Every row gives one point. Each copy is the shape, with its points in the same order, turned, moved and blurred by noise. Some copies are also mirrored. Which?

Shape (8 x 2)
[[ 27 -34]
 [-11 -41]
 [-12 -27]
 [-32 -31]
 [ 43  25]
 [ 27 -10]
 [ -7 -31]
 [ 29  -3]]
Copy 1 (8 x 2)
[[ 35  24]
 [  5  48]
 [ -3  36]
 [-20  46]
 [ 24 -34]
 [ 25   4]
 [  3  36]
 [ 23  -4]]
Copy 1 is: mirrored
Copy 2 (8 x 2)
[[ 42 -21]
 [ 37  17]
 [ 25  14]
 [ 20  31]
 [-12 -55]
 [ 17 -31]
 [ 33   4]
 [ 10 -37]]
Copy 2 is: mirrored
Copy 3 (8 x 2)
[[ 32 -29]
 [ -3 -51]
 [ -8 -39]
 [-27 -49]
 [ 25  31]
 [ 20  -6]
 [ -2 -39]
 [ 21   0]]
Copy 3 is: only turned

Shape (8 x 4)
[[-30 -52   7  -4]
 [-42  -9  -5 -33]
 [  8 -12  -2  -6]
 [-10 -20 -14  -9]
 [-23   6  24  11]
 [-10  46   6  36]
 [-31  28 -11   0]
 [-16 -22  15  39]]
Copy 1 (8 x 4)
[[ -4 -44  15 -21]
 [-18   0  -3 -50]
 [ 19  -5 -20  -8]
 [  4 -17 -18 -17]
 [ -6  19  16   3]
 [-18  46 -15  32]
 [-27  28 -18 -11]
 [ -9 -13  13  28]]
Copy 1 is: only turned
Copy 2 (8 x 4)
[[-45 -46  16 -12]
 [-60   5  30 -16]
 [ -7  -4   9 -20]
 [-31 -10   2 -26]
 [-19   0  18  25]
 [ -2  34 -14  37]
 [-38  30  -1   9]
 [-11 -31  -9  25]]
Copy 2 is: only turned

Shape (11 x 8)
[[  3  24  -5  12  -8   9 -14 -31]
 [ 29 -20  21  -7   8  -3  -9 -24]
 [-11   3  31  14  19 -32   0 -34]
 [ 23  -3 -19   6  41  22  -6 -29]
 [-15   1  40  24  29  -4 -12   7]
 [-13 -18   5 -10  -6  17  11  -9]
 [ 22  33 -12 -33 -20  20  23 -29]
 [-16  32  -7  16  -3 -27 -17  10]
 [ 32 -10 -16  -2  13  24  24  19]
 [-25  20  24  15  -2 -15  22  23]
 [-22  13   7 -25  30  16  -9 -26]]
Copy 1 (11 x 8)
[[  4  20 -12   7   1  11  -5 -27]
 [ 28 -40   2 -14   4  -1   4 -39]
 [  2 -26   0  24  -1 -34  -8 -35]
 [ 15 -16 -18 -10  50   8  -5 -23]
 [ -9 -34  12  27   2  -1 -36 -16]
 [-20 -21   6  -5  -2   6  25 -10]
 [  8  26  19 -32   5  -2  31 -20]
 [ -2  14 -11  15 -17  -8 -27  14]
 [ 15 -21  13 -12  32  26  22  19]
 [-20 -10  31  28 -11 -12  -9  19]
 [-30 -10   2 -28  23 -13 -15 -32]]
Copy 1 is: only turned
Copy 2 (11 x 8)
[[ -9  24   9  12   8  13  -5 -30]
 [ 36  -3  10  14  15  -3  -2   1]
 [-10  10  14  11  38 -33  -9   6]
 [ 32  24 -27  -6  32  20 -26 -16]
 [-16  10   5  -1  37   5   2  40]
 [  0 -23 -10  -5  12   9  13 -14]
 [ 18  21   4 -18  -6   5  30 -60]
 [-35  32   1  -5  -9 -10 -13   8]
 [ 32  11 -43 -12  -5  17  22  -3]
 [-38   8 -10 -13   9 -14  33  18]
 [ -2   3   8 -38  38   9 -11 -20]]
Copy 2 is: only turned

Shape (12 x 9)
[[-33   9 -28  -7   1 -10  -7 -31  31]
 [ 19  13   1  -2   4  -3  26 -11 -18]
 [-19  12 -12  10  28   8 -14 -13  17]
 [ 27   3   0 -22 -15   1  -8  20   7]
 [-12  17 -12 -20  16   4  39  23 -13]
 [-10   9  14 -13 -13 -14   0 -21  -5]
 [-20  13  -3 -19  14   7 -27  -2  -6]
 [ 10  -1   2 -12 -17  25   5  -4  11]
 [-22  -7  -5  11 -24   7  -5   4  -7]
 [-18  -8  17  -8  -9 -15  17   0   6]
 [ 34  -5 -22 -39  19  13   9  -1 -10]
 [-15 -18   3   6   5  -4  12   2  17]]
Copy 1 (12 x 9)
[[-28   3 -21  -6  -2 -15 -11 -44  35]
 [ 27  18  13  -8   8  -2   2  -9 -11]
 [-17  -6 -13 -11  23  17   1 -25  29]
 [ 24  -8  -3 -28 -25  -3  -3  17   8]
 [ 38  24  -2  -1  16  10 -41  -7   8]
 [-16   5  11 -14  -6 -15 -13  -7  -4]
 [-15  -3 -23 -32  15   4 -16  -4   7]
 [ 11  -9  -4 -12 -22  15  -5 -13  -7]
 [ -9  -5 -18  20  -4  -7 -15   4  -5]
 [ -5  -6  23   6  -2  -7 -25  -2   6]
 [ 55  -8 -10 -42   4  -4  -9 -21  -1]
 [  5 -19   7  16   6   1 -11 -15  17]]
Copy 1 is: mirrored
Copy 2 (12 x 9)
[[-14  33  19 -36  13 -14  19   2  26]
 [ 19   5   2  14 -14  11  40 -17   0]
 [-18  34   2   5  17   4  11  -8  27]
 [  8  -5 -37 -10 -23   2   5   3   1]
 [-15  12 -22   3   0  21  60  -7 -14]
 [ -2   1  20 -13 -10   1  10 -12  -9]
 [-11  33  -6  -5  19  10  -1  -7  -9]
 [  7   4  -3 -11 -19  23  14  15  12]
 [-15   0  14   2   5   3   9  30  -6]
 [-22 -18   9 -14  -1  10  25 -10  -4]
 [ 40  14 -37 -10   7  17  29  -8   4]
 [-20 -14   0  -5  11  12  25  -1  21]]
Copy 2 is: mirrored
Copy 3 (12 x 9)
[[-22  -5 -22 -39  28 -13 -21 -29   1]
 [ 14 -19   0   1  -6  12  24 -15 -21]
 [-22   2  -8   1  33  -5 -19  -9 -11]
 [ 29 -19   6 -13  -9  10 -16  18   1]
 [-22 -23 -11 -14  -9  12  27  21 -25]
 [ 12  13 -11 -20  -1   3   9 -20   5]
 [ -4  14 -21  -9  16  13 -17   9  -6]
 [  7 -16  14 -16   1  25  -6  -7  14]
 [-16  -2 -10  -2 -24   9 -17 -10  13]
 [ -4  -2  -8 -13 -13 -15  19  -2  18]
 [ 25 -40 -15  -5  24  35   7  15 -14]
 [-17 -15  -4   1   3 -16   1  -4  16]]
Copy 3 is: mirrored
Copy 4 (12 x 9)
[[-20   4 -10  25  28  -4 -25  -6  55]
 [  3  19   1   4  16 -10  22 -11 -10]
 [-28  -3 -15  -1  23   5 -25 -25  21]
 [ 28   2  12 -15 -11   1   4   1  22]
 [-10  17 -13 -21  30  11  17  25   0]
 [ -6   9  33  14  19  -7   0  -5  19]
 [ -5   3  13 -12  27  13 -34  -7  16]
 [ 20  -6   7   3  14  19  15 -14  24]
 [ -6 -12  13  25   7  24 -11   9   9]
 [-18 -11  23   5  17  -2  12  13  20]
 [ 42   7 -13 -25  29 -15   2  -2   7]
 [-19 -25  -2   5  15  -2   4   3  19]]
Copy 4 is: mirrored

Shape (17 x 12)
[[-23  20 -10  -4 -34 -22  22 -21   9  12  22   9]
 [  6 -12   7  -9  43 -20   5  12  -4 -31 -31  27]
 [-27   7  31  31  -9  16  -3  27 -28 -42 -23 -19]
 [-10 -41  19  12  23  -9   5 -23  -4  11  -7   7]
 [-19  -5   0 -32   3 -16  -2 -37  -3  15 -26   0]
 [ 21 -16  33   1  17  -9 -25   6   2 -28 -28  29]
 [ -5 -38 -27 -31   9 -24  -6 -15  -2  32   4  23]
 [ 17 -11  35   2  13  -9 -23  13 -21   1 -24  22]
 [-12   4 -26  -3 -25 -32   7 -23 -26  17  11  -6]
 [-11  42  -2  -4  -3 -12   6  19   3  19  26 -21]
 [ -1  15 -14 -16 -42  -8  13   6 -14 -14  35 -39]
 [ 11  12  12  14  23  13 -25  -5 -60 -22  18  12]
 [ -3 -32  -8  -7  18  17 -12 -26  20   1 -32  32]
 [-23  17 -23 -11 -37  -9  26   7 -15  35  11   7]
 [ 10  25  -3  40  -1   4 -22  16 -42  -6  -5 -26]
 [-21  12  11  20   2 -12 -42  23 -26 -32   8  -4]
 [-21  15 -13 -36 -19 -11   7   1 -18  27  29  -5]]
Copy 1 (17 x 12)
[[-26  16  -5  -9 -15 -47  17  10   3  36 -11  11]
 [ 21  -9  17  25   7  17 -26  14   3 -23   2   9]
 [-50  -8  30  14 -17  19   4 -31  40 -24  10 -12]
 [ 14 -11 -12  -1  13   8  -9 -21   4  23  32   3]
 [  5 -29  14 -20 -10 -18  -8  -1 -21  29   7  24]
 [ 22 -10  11  25 -17  35  11  -2  -7 -22   8  -9]
 [ 11 -13 -29 -23  21 -18 -11  23 -35  14  20   9]
 [  5  -6  25  11   4  33  15  -3 -15  -4  13 -20]
 [-23  -4   2 -16   3 -59   8  -4 -17  19  12  -5]
 [-39  35  16 -17 -12 -22 -18   0  -8  20 -24 -24]
 [-37  32   8 -42 -19 -52  10 -17   6 -17  -3 -14]
 [-31  25  29  28   6   5   6 -34 -36 -21  34  -3]
 [ 15 -31 -30   5   0  21   1  -9 -18   3  -2  30]
 [-50   8   2 -27  18 -39  15  18  -6  22 -14  -2]
 [-47   2  25  17  -2  -9   1 -43 -15 -14   2 -44]
 [-45   4  16  23 -34   4 -10  -8  -6 -21  30 -31]
 [-39  22   9 -38   0 -32  -1  15 -23  20   4   4]]
Copy 1 is: only turned
Copy 2 (17 x 12)
[[ 20  17 -24 -13 -21 -24  11  -8  -9  30  -5 -21]
 [-16   2  27  16  -7 -15 -23  11  30 -22 -17  35]
 [-24 -41  -5 -24  13 -16 -28 -48  45 -14 -16 -12]
 [-31  12  16  -7  28  -5  16   7   6   9   2  21]
 [  8   7   3   5 -11  12  27  -9   2  24 -21  31]
 [-29  -3  27  20  -2  14 -23   1  34 -19  17  14]
 [-11  41   7  21   7  11  23  19 -14  14 -34  10]
 [-36   6  31   7  -9  19 -10 -17  14 -20   5   7]
 [ 18  22 -10   5   2 -19  26 -33 -18  13 -18 -12]
 [ 18   3  -9 -38 -18  -6 -15 -12 -31 -10 -24 -23]
 [ 31  -6 -34 -18  -6 -11  21 -18   0 -23 -24 -46]
 [-29  17 -19  -1   7  -1 -19 -48   1 -55   1  19]
 [-37  -6  -9  33   4  16   0  20   7  25  -9  35]
 [ -5  15 -13 -14 -28 -24  20 -22 -22  21 -41 -30]
 [-16 -24   0  -4  14  -6 -22 -59 -20 -35  -8 -14]
 [ -2   4  -3  -7  19   7 -44 -45  22 -22 -14 -17]
 [ 10  32 -23 -22 -20   6  19 -14 -17   0 -41 -15]]
Copy 2 is: mirrored
